Each row of a before or after table is a point. One or more steps were done to the points. Then noise was added and the rows were shuffled. The steps act on columns, c1 being the first. Name the steps. A step turns or swaps two columns, mirrors them in a line or flattens them onto one, adds a multiple of one to another, or multiplies or shifts one. Angles are multiples of 10 degrees, from the lower column toward the higher: turns from -170 to 170, lines from 10 to 170 but not 90. Use the fewest steps. Two steps may share a column if one is a turn and the other turns, adds or multiplies; they go together, in the order done. Otherwise the lowest column goes first.
In the rows, zero is written as 128.

Before:
[[139 163  92]
 [ 42  96 145]
 [ 77 136 119]
 [113  96 113]
 [139 140 113]
 [ 76 137 102]
 [107 143 123]
 [125 123  97]
 [139 142 106]]
After:
[[110 151 154]
 [ 77 156 128]
 [138 137 138]
 [137 159 123]
 [ 42 120 177]
 [114 100 141]
 [124 126 128]
 [138 135 146]
 [ 79 154 148]]
Steps: add -0.3 times c1 to c2; shift c3 by 30

Before:
[[117 111 136 144]
 [137 135 173 169]
 [113 118 135 109]
 [140 140 158 109]
 [105 124 136 102]
 [249 141 150 109]
 [121 125 136 147]
 [132  97 151 109]
 [139 141 139 103]
 [148 100 163 193]
 [107 137 144 100]
 [129 142 148 160]
 [112 115 150 102]]
After:
[[114 133 103 154]
 [110 149  95 135]
 [119 134 119 151]
 [147 142 114 130]
 [147 128 120 124]
 [105 108 103 127]
 [114 114 117 160]
 [117 128 118 161]
 [155 107 114 109]
 [101 112 122 132]
 [174 142  85  78]
 [158 106  88  99]
 [ 51 108 111  33]]
Steps: turn c1 and c4 by -120 degrees; turn c2 and c3 by 160 degrees

Before:
[[127 172  98 127 116  77]
 [124 179 133 129  77  81]
 [137 124 138 165  87 154]
 [156 138 118 102 102 124]
 [106 123  91 108 120 115]
 [142 114 144 186 107 172]
 [138  75 149 172 103 131]
 [131 129 111  97 143 126]
 [128 104 138 166 114 183]
 [ 90 161 131  91 109  92]
 [136  97 160 150 109 145]
 [143 103 153 175  99 173]
 [115 106  69  79 104 140]]
After, 13 rows:
[[143 112 109 185  79 129]
 [138 106 129 164  69 135]
 [152 107 107 175  76 119]
 [112 128 132  95 134 147]
 [ 68 100 153  80 109 108]
 [ 97 124 157 108 138 121]
 [137 124 121 168  85 101]
 [146  73 117 173 112 103]
 [141 160 165  87 157  94]
 [137 182 131 128 156  68]
 [109 136 102 103 122 100]
 [ 98 171 132 125 172 100]
 [157  96 115 150 105 115]]
Steps: turn c1 and c3 by -100 degrees; turn c5 and c6 by 70 degrees

Before:
[[131 116 110  95 111 176 128 100]
 [126 121 151 122 149  99 153  98]
 [125 124 170 183  97  90 146 126]
 [135 110 118  77 141  98 118 104]
 [130 111 109 142 105 118 142  88]
 [ 68 120 106 130 103  90 140 166]
 [116 100 110  84 117  92 154 134]
 [ 99 151 171  92 103 126 139  95]]
After (8 x 8):
[[124  68 117  79 141 139 141 103]
 [152 180 172  93 104  82 108  97]
 [125 131 110  97 111 189 130 101]
 [132  42 111  85 117 155  99 133]
 [123  96 170 181  97 106 109 127]
 [122  93 151 122 147 120 103  99]
 [121  82 110 141 105 155 115  86]
 [178  85 107 130 104 113  96 166]]
Steps: turn c1 and c7 by 160 degrees; multiply c2 by 3; turn c2 and c6 by -40 degrees

Before (11 x 9):
[[187 154 101 153 163  98 102  81 123]
 [100 103 101 110 148 163 133 140 146]
 [143 105 101 100 125 166 178 114 148]
 [155 158 138 123 135 170 141  99 164]
 [103 114  78 139  97 159 128 128 153]
 [130 157  95 161 126 128 133 126 114]
 [146 172  64 143 194  99 118  61  93]
 [122 110  97 163 134 156 118  98 101]
 [ 98 123 111 124 102 131 126 107 127]
 [142 117 125 158 155 146 161  85 171]
 [100 128 105 143 117 121 120 142 106]]
After:
[[103 139  48 142  98 104 128 108 154]
 [146 143  25  85 194 194 118  96  93]
 [ 98 124 100 134 101 139 126 110 127]
 [100 143  92 129 118 124 120 143 106]
 [130 160  76  99 126 129 133 127 113]
 [142 158 123 139 155 142 162  84 171]
 [143 100  84 151 126 108 178  93 147]
 [100 111  86 154 148  94 134 115 146]
 [156 124 144  98 135 114 141  79 163]
 [122 164  79 146 134 127 117  86 101]
 [187 153  84 102 162 181 101 111 123]]
Steps: turn c2 and c4 by -90 degrees; multiply c3 by 1.6; mirror c6 and c8 in the line at 110 degrees

Before:
[[139  82  87 146 118  98 152 130 108 183 126]
 [129 137  95 128 167  77 188 147 137 115 119]
 [135 135 110 105 129 120 199 102 124  98 103]
 [ 80 174 119  91 123 114 173 132 130 125 134]
 [137 121 143 111 118  88 100 120 132 195 110]
 [119 129 162 130 109 117  79 153 118 148 146]
 [101 137 161 147 135 117  84 128  91 182 110]
 [139 109 147 166 123 106 156 110 136 186 138]
 [127 186  84 134 138  97 150 113 125 107 143]
 [114 151 155 137 129 164  61 147 138 190 122]]
After:
[[130 179 154 128 166 137 183 147 149 115 161]
 [ 80 142 135  92 123 173 145 131 134 126 173]
 [137 169 121 111 119 122 145 120 115 195  77]
 [119 140 101 130 109 129  63 153 106 148 120]
 [135 136 136 105 128 135 221 101 143  99 142]
 [127 160 154 133 138 186 113 113 164 107 169]
 [140 149 121 165 123 108 127 110 110 186 166]
 [115  93 116 136 130 151  97 147 102 190  67]
 [101 140  86 147 135 136 134 129 119 182  65]
 [139 158 144 146 118  82 147 129 170 183 144]]
Steps: turn c2 and c6 by 90 degrees; multiply c9 by 0.7; turn c3 and c9 by -130 degrees; multiply c11 by 2.5; turn c7 and c11 by 50 degrees

Before (10 x 12):
[[128 125 153 189 132 110 145 114 157  92 143 110]
 [ 79 123  55 132 112 158 101  88 151  91 114 145]
 [144 107 121 116 145 124 163 138 124 128 177  99]
 [112 165  68 182 128 144  98  86 124 100 126 126]
 [160  94  71 131 103 136 110 186 141 148 159 170]
 [139 112 121 106 190 127 172 134 159 162 197 156]
 [113 101 127 141 189 112 163 162 123 139 161 131]
 [ 85 149  88 139  98 185 113 108 119 105 140 164]
 [113 157 102 159 123 120 157 143 158 119 132 111]
 [ 87 162  85 100 114 133  87 105 125  87 141 167]]
After (10 x 12):
[[128 126 133 122 152 111 145 127 157  92  94  66]
 [140 113 190 151 121 127 171 129 160 162 147 154]
 [113 163 128 136  68 145  96 129 125 102  76  74]
 [112 103 189 134 126 114 163 127 123 139 110 115]
 [ 86 150  99 165  87 185 112 129 120 107  91 123]
 [ 87 164 115 162  86 135  86 128 126  89  90 162]
 [144 107 147  98 121 124 163 127 124 129 127 134]
 [ 79 122 113 145  57 158 100 129 152  93  63 128]
 [158  93 102 169  71 136 111 127 141 148 110 131]
 [113 155 124 116 103 120 158 127 157 119  81  96]]
Steps: swap c3 and c5; turn c4 and c12 by -80 degrees; multiply c8 by 0; shift c11 by -50

Before:
[[ 86 142 155 148 111  97 111 126  84 140 127 106 123  89]
 [126 144 151 189 146 113 114 130 144 150 136 165 105  86]
 [ 94 119 165 172 105 163 103  99 132 127 136  80 139 135]
 [ 83 152 172 118 105 161  96 118 103 147 127 147 139  94]
 [116 157 134 116 125  70 162 111 127 150  71 145 139  63]
 [149 139 115 114 124  78  89 133 124  13 125 143  81 135]
 [106  82 148 125 144 156 149  96 144  64 119 155  92  75]
 [110 157 140 166 204 162 115  64 118 133 135 166  85 117]
 [109  97 166 140 136 133 126 124 148 150 136 157  78 131]
 [ 91 137 147 172 100 155 137 119 101 134 101 142 147 133]
 [130 115 128 126 108 149  93 111 108 150 136 159  86 113]
 [ 90 148  82 127 174 161 165 114 125 126  96 114 138 125]]
After:
[[ 86 151 138 118 108 160  76 116 104 143 129 143 141  96]
 [ 85 142 140 144 112  96  93 130  83 141 123 108 120  87]
 [115 154 155 120 126  69 148 108 123 146  69 142 142  64]
 [109 154 129 164 205 164 110  65 119 135 134 166  86 115]
 [ 94 122 150 173 103 167  88 107 133 131 139  79 141 136]
 [126 140 131 191 145 112 105 130 142 152 140 163 108  84]
 [106 104 154 145 134 133 101 120 152 154 142 157  78 133]
 [148 140  97 114 120  76 102 132 125  14 125 142  78 136]
 [ 91 138 148 166  99 156 126 120  95 132 102 145 146 137]
 [106  81 155 122 149 156 128  98 144  58 118 152  98  75]
 [ 84 143 122 126 176 163 187 113 128 125  97 118 134 123]
 [131 109 106 128 106 149 102 114 108 152 135 162  87 112]]
Steps: turn c3 and c7 by -40 degrees

Before:
[[186 146  83  88 118 158  81 112 102  92 159 152 121 126 161 136 106 124
  101 128]
 [140 144  99  99 122 134 138 109 109 125  92 117  96 108  97 126  83 147
  145 138]
 [115  87 155 128 148 152 151 111 152 156  86 162  88 136 136 152 134 112
  116 125]
 [164 162 117 145 139  90 122 124 143 113 159 157 127 115 111 161 128 130
  157  77]
 [169 162 146 163  87  96 138 188 149 149 163  95 143 120  92 163  82 169
  115 148]
 [141 119 150 144  85 113 131 151 126 158 156 152 130 112 128 169 139 169
  107  91]
 [168 158  95 113  81 150 146 113 131 106  87 136 136 141 155 155 136 137
  105 159]
 [141 160 138 122 105  96 110 114  88 158 141 155  77 153 151 118 138 132
  181  82]
 [140 102  80  83  86 112 136 184  88 118 110 158 120 104  90 138 137 129
  148 138]
 [177  84  81 168 115 166 154 145  87 154 119 158 119 173 157 158  72 141
  130 120]
 [196 139  73  93  92 141 111 148 121 121 148 101 116 167 143 123 147 183
  184 131]
 [145 117  75 146 158 163 105 167 147 151  90 108  89 123 140 157 149 137
  117 145]]
After, 12 rows:
[[195 108  90  98  94 141  83 151 121  92 148 106 116 168 143 127 145 174
  187 126]
 [178 129  95 185 116 167 192 146  86 143 118 158 120 172 157 155  71 158
  133 123]
 [140 107 116  95 126 138 153 109 106 114  93 120  97 105 103 131  79 142
  145 140]
 [117 107 176 162 149 155 184 108 153 162  80 161  91 140 134 153 132 129
  113 124]
 [142 144 152 101 111 101  78 113  84 148 142 148  82 148 145 118 137 154
  179  82]
 [145 136  89 147 158 155  66 169 147 142  90 107  93 124 141 152 149 144
  118 146]
 [141  78 100 120  84 108 151 178  88 123 108 157 120 101  92 142 137 125
  151 140]
 [169 130 117 101  76 149 170 110 130 104  88 137 132 142 152 154 131 124
  110 161]
 [139 132 172 146  86 113 139 149 125 132 155 150 130 111 132 174 133 177
  106  96]
 [173 172 167 124  89  97 156 186 151 126 161  95 143 118  98 166  81 169
  117 148]
 [188 112 104  89 116 154   8 108 107  97 162 152 122 124 156 135 109 104
   98 129]
 [163 159 135 110 146  93 111 126 139 114 162 152 127 117 107 164 129 124
  156  72]]
Steps: turn c2 and c4 by -50 degrees; shift c3 by 20; multiply c7 by 2.5; turn c10 and c18 by 30 degrees

Before (12 x 24):
[[132 169 180 173 105 129 160 123 123 155 195 151  77  90 151  86  91 141
   87 148 204 159 125 102]
 [143  62  80 131  80 139 128 143 144 170 135 105 120 173 116  86 156 159
  137 133 115 136  96 177]
 [186 150 152 140 163 119 170 127 126 151 202 141  98  67 113 102 106 128
   99 156 237 150 143  96]
 [122  78 113 147 140  95 119 108 121 122 172 121  87 158  74 144 136 127
  190 161 155 143 121 162]
 [139 107 157 123 104 139 159 145 169 150 108 104 135 134 157 119 124 149
   97 102 148 123  93 142]
 [157  98 103 137 116 109  68 108 104 123 151 175  86 139  99 122 131 147
  174 119 155 100 144 157]
 [130  94 103 138  79 158 157 140 209 159  89 132  98 129 159 113 162 129
   89 150 144 145 104 107]
 [122 109  95 131  74 132 128 136 151 127 119  97 160 122 131 113 127 132
  107 148 157 116  88 133]
 [135  93 113 132 123 140  96 145 184 168 134 103 127 162 132 115 129 127
  103 150 135 158 134 133]
 [161  33 115 179 142  98 105 123  56 109 157 118 110 133  49 149 113 132
  156 117 193 122 130 127]
 [123 134 140 131  65 100 145 110 139 145 134  90 105 129 154 100 157 165
  103 117 155 145 144 138]
 [124 103 135 143 107 115 131 139 164  95 136 106 114 126 145  79 149 147
  100 122 120 116 120 126]]
After, 12 rows:
[[141  61  83 131  79 140 126 143 141 171 136 129 119  73 117  86 156 161
  127 133 112 138 161  94]
 [127 108  96 132  73 133 128 136 153 129 115 128 161 128 132 115 126 132
  156 148 158 117 163 137]
 [135  93 116 133 122 140  96 141 184 167 135 126 126 116 131 117 130 127
  150 150 133 158 120  96]
 [162  32 115 180 139  99 105 122  56 107 157 130 109 128  51 150 111 131
  101 117 192 121 129 121]
 [123 104 138 143 105 115 133 138 165  91 137 127 114 134 148  79 150 147
  157 122 119 115 131 131]
 [185 147 152 139 160 120 171 129 124 150 204 126  98 169 113 105 107 129
  151 155 237 152 110 184]
 [139 106 156 122 102 139 161 147 170 151 108 129 133 111 155 116 123 148
  164 101 149 125 156 124]
 [124 133 138 130  67 102 145 110 140 144 135 129 105 119 153 100 158 164
  149 116 155 146 105 131]
 [129  94 102 136  79 157 160 142 205 160  89 128  98 147 161 113 163 128
  170 152 144 143 145 123]
 [158  99 103 139 115 106  69 109 103 122 150 128  85  97 102 123 132 147
   78 118 154 101 117 121]
 [124  79 112 146 139  96 119 106 120 118 173 128  86  87  76 143 137 129
   66 162 154 140 147 103]
 [128 168 182 174 106 129 159 123 123 156 195 131  77 159 150  88  90 141
  168 151 204 159 122 160]]
Steps: multiply c12 by 0; mirror c14 and c24 in the line at 130 degrees; turn c19 and c23 by 170 degrees

Before, 12 rows:
[[141 157 160 133 175 130 142 155 153 145 133 127 112 132  95 138 160 110
  145 121  97 146 131 112  94 174 130 135  78 102  59 104]
 [123 144 101 150 101 104 123 132 114  94 122 114 111 179 149 147 127 134
  145 141 101 120 142 126  91 117 136 120 175 162 124 150]
 [141 139 152 173 105 114 125  37 116 143 121 131 112 168 145 151 133 111
  138 151 116 117 147 123  89 150 133 131 174 102 133 112]
 [114 143 134  93 133 100 132 154 156 140 129 122 131 120 121 125 119 123
  150 144 157  92 105 160  95 151 140 159 173 115 134 101]
 [ 91 149 159  90 172 126 142 154 158  53 122 119 125 112 133 115 124 111
  158 144 111 127 110 122 181 127  78 137 174 100 109 146]
 [131 161 113 103 112 112 140  82 157 125 120 110 132 172 115 132 113 153
  141   7 129 199 147 225 115 116 130 128 127 109 135 162]
 [144 146 143 116 134 124 121 151 138 133 122 128  97 110 149 127 146 128
  157 150 145  83 140 129 112 128 166 126  80 140 129 160]
 [145 149  77 109 141 105 153 144 118 149  94  99 114 155 139 173 111 138
  135 145 110  83 140 143 143 162 130 132 162 128 131 148]
 [105 162 153 131 116 130 125  80 154 134 114 124 151 110  79 108 170 118
  136 144 107  96 146 120 122 118 163 138 171 120 135 155]
 [126 147 159 103 104 107 132  93  89 131 127  99 139 114 113 123 148 122
  146 135 139  86 123 118 171 170 135 133 111 192 113 159]
 [143 100 100 115 102 114 167 157 119 149 127 107  97 116 126 149 118 117
  144 150 113 112 145 118 103 115 165 121 164 120 132 151]
 [138  84 159 139 130 105 121 136 145 149 120  94 117 137 115 135 113 128
  134 149 100  86 114 112 138 122 156 233 116 153 112 128]]
After:
[[124 156 161 133 175 131  59 155 132 143 152 127 113 133  94 138  98 116
  110 122  97 134 131 111  92 175 130 135  77 102 140 104]
 [129  85 159 140 130 105 112 134 120 150 144  94 117 138 115 135 129 130
  146 149  99 125 112 112 144 121 156 232 117 153 121 129]
 [135 150  76 109 141 105 132 144  95 149 119 100 115 156 140 174 131 142
  144 146 110 124 139 144 150 162 130 132 163 128 154 149]
 [119 149 159  88 172 126 111 156 122  54 158 119 124 111 134 115 104 100
  146 144 112 119 111 123 179 128  78 138 174 101 144 147]
 [127 147 159 102 103 106 112  93 127 130  89 100 140 115 114 121 103 121
  121 134 139 119 124 118 178 168 135 134 111 192 130 159]
 [125 143 134  94 132 100 135 154 131 139 155 123 129 121 121 125 113 120
  146 142 157 133 106 158 102 150 139 158 174 114 129 101]
 [123 162 153 131 116 130 135  79 114 134 153 126 153 110  79 108 102 112
   98 143 107 129 148 118 127 117 161 137 172 122 125 157]
 [130 144 101 151 101 104 122 132 123  94 114 113 112 180 149 146 115 132
  136 142 101 135 142 125  94 117 136 121 174 162 121 152]
 [126 100  99 114 103 114 132 158 127 148 119 107  96 115 124 148 119 121
  146 150 113 134 144 120 105 115 165 121 164 120 165 151]
 [130 146 142 115 134 125 129 151 123 133 139 127  97 111 149 126  93 133
  128 151 145 128 141 130 122 128 166 127  80 141 123 161]
 [135 161 113 104 112 112 135  82 119 125 157 110 132 172 116 133 125 151
  148   9 128 133 147 225 104 116 130 128 126 109 141 161]
 [126 139 152 173 104 114 135  36 120 143 116 132 112 167 146 152 118 118
  128 150 116 135 148 123  92 151 133 131 176 103 125 111]]
Steps: flatten c1 and c18 onto the line at 70 degrees; swap c7 and c31; swap c9 and c11; mirror c17 and c19 in the line at 120 degrees; flatten c22 and c25 onto the line at 100 degrees

Before, 13 rows:
[[142 125 134 105  90 106  97  78 163 139 137 139  88 140 139 162 142 173
  150 122 190  97 145  87 109 107 171 124 162  78 160 137 103  98 124 124
   95 114 131 136 134 135 133 165 196 105 125 141]
 [170 118 155 152  71 107 142 108 153  69 176 141  92 173 125 112 115 130
  134 155  96 132 137 109 106 159 139 112 154  78 114 108 156 154  91 105
  133 135 139 113 151 139 178 160 183 130 162 109]
 [116 145 167  92 118 113 111  57 199 124 155 145 142 120 184 178 140 195
  112 115 174 101 142  97 177 132 151  86  97  94 145 147 115  74 144 137
   93 123 125 127 108 155 120 130 162  95 112 155]
 [ 83 196 108 109 135 119 144 130 149 111 128 143 143  99 115 120 156  95
  164 112 127 151 124 155 143 118 138 127  83 133 182 135  81 157 170 142
  141  78 116 163 104 132  88 108 138  94  72 102]
 [118 186 104 104 156 153 107 157 191 136 146 121 155  66 184 171 164 130
  166 131 178 132 104 119 159  97 154  93 109 102 164 152  87 107 133 191
  125 131 113 132  72 111 102 130 123  98 103 114]
 [138 152 119 162  83 116 146 130 141  95 119 176  92 158 117 132  82 107
   75 123 109 171 143 181 115 173 124 127 187 128 110 103 148 145 114 139
  154 138 115 110 170 130 148 143 132 113 148  99]
 [138 104 143 141 108  96 112 121 146  85 175 168  87 155 105 104  85 146
  113 155 130 128 147 145 112 171 149 155 139 105 110  93 152  89 108 107
  120 133 105 151 166 113 156 166 159 121 129 104]
 [156 146 159 161 103  85 157 123 109  76 107 164  83 139 103 119 107 144
  112 158 111 183 105 177  78 163 117 154 139 112  89 110 169 130 112 134
  121 126 146 123 150 143 167 133 140 114 130  87]
 [144 120 153 177  46 114 124 131 160  92 118 157  92 155 100 110 110 157
  116 156 122 136 146 141 112 151 111 151 138 129 107 102 158 119 101  84
  107 114 108  84 142 134 140 131 156 138 141  95]
 [149 175 113 142 134 170 168 145 134  88  99 163 109  98 134 156 141 113
   95 171  99 159 114 166 148 151 116 158 148 174 112  58 161 171 127 170
  139 118  86 156 165 164 144 147 108  99 131  78]
 [146 148 143  83 151 172 101 106 170 165 143 120 160  86 156 191 136 155
  152 129 155 148 149 151 173 115 171  97 102 121 137 155  90 126 141 140
  106  96 123 136 121 136 126 102 141 113  90 134]
 [153 187  91 120 163 150 156 144 115 119 136 150 106 110 170 166 132 141
   85 158 126 175 114 197 133 173  84 135 124 146 122  97 137 140 104 152
  145 101  49 122 164 194 117 131 131 139 136 111]
 [115 127  97 106 110 111 168 136 160 127 107 111 122 115  96 112 180  90
  104  97  97 170  98 198 109 158 148 143  93 181 117 171 118 124 162 123
  158  80  76 188 103 174  96  99 101  93  91  55]]
After, 13 rows:
[[ 93 151 144  85 148 177 114 108 173 150 145 120 160  86 158 196 133 150
  113 129 154 149 149 152 175 114 173  95 103 134 124 151  88 127 141 139
  103  96 123 117 122 141 121 101 144 109  88 148]
 [138 195 108 106 121 125 135 147 153  79 124 140 146 103 112 115 160  95
   90 109 127 150 126 155 143 118 140 129  83 153 101 133  84 156 166 141
  144  78 115  77 134 127  89 105 140  93  71 145]
 [176 107 143 142  99  98 123 109 141 130 175 167  87 155 105 103  87 143
  133 161 129 127 151 142 111 170 151 157 136  90 143  93 157  92 108 108
  120 134 106 114 105 109 155 168 162 119 130 117]
 [144 188  91 119 106 152 138 155 113 151 133 146 104 106 174 163 131 141
  171 159 125 173 116 197 135 173  82 135 123  91 128  99 134 141 104 148
  145  95  47 135 148 194 117 132 130 142 134 165]
 [122 185 103 107 138 151  86 144 191 124 148 122 158  66 183 172 163 129
   93 130 177 129 107 121 160  95 153  89 109 186 105 157  90 107 135 190
  126 128 111 111 102 114 100 129 125  98 101 158]
 [128 145 163  93 138 111 151  71 201 113 150 145 145 117 185 178 143 198
  151 115 175 101 142  98 178 131 150  87  93 142 114 146 115  78 144 136
   91 121 128 124  95 153 120 129 162  95 113 105]
 [195 120 158 151  93 104 157 114 154 161 177 142  87 174 126 112 116 132
  111 154 100 128 136 113 107 156 141 111 153 104 135 106 154 155  92 108
  131 134 140 149  78 139 176 161 184 129 156  84]
 [162 150 123 164  68 118 149 132 144 135 120 174  91 161 121 132  83 105
  165 123 110 169 143 185 115 169 125 129 189  86 136 105 145 143 119 140
  150 133 116 151 130 129 144 141 133 115 150  96]
 [168 174 116 141  75 167 148 163 133 145 101 164 109 101 133 151 142 113
  146 176 100 157 111 167 152 153 111 155 149  89 143  54 162 172 126 172
  142 121  88 106 175 166 146 146 110  95 131 149]
 [166 121 151 178  72 112 132 120 159 140 114 158  90 155 103 110 111 157
  119 155 121 137 145 141 111 152 115 152 136 113 132 105 159 118  95  85
  107 117 108 175 133 133 142 128 158 140 141  62]
 [115 127 132 103 136 105 130  75 163 140 138 139  92 142 137 164 141 174
  116 118 192  99 147  85 108 108 172 124 163 123 108 138 101 100 122 123
   96 110 129 111  77 132 132 163 194 103 126  89]
 [184 146 160 156  77  83 161 133 110 140 105 161  84 140 104 117 108 147
  129 156 112 187 106 177  75 165 115 150 137 107 151 108 168 130 111 130
  120 123 145 147 114 144 166 134 142 114 130 118]
 [128 126  95 106  51 110 151 168 159 118 108 104 116 113  95 109 178  92
  123 100  97 168  96 200 102 155 154 146  95 152 152 166 120 124 160 124
  157  78  73  75 183 174  91  98 103  92  88 136]]
Steps: turn c1 and c10 by 80 degrees; add -0.3 times c4 to c8; turn c7 and c8 by 40 degrees; turn c5 and c48 by 110 degrees; turn c5 and c19 by -160 degrees; turn c30 and c41 by 90 degrees; turn c31 and c40 by -160 degrees; multiply c31 by 0.7
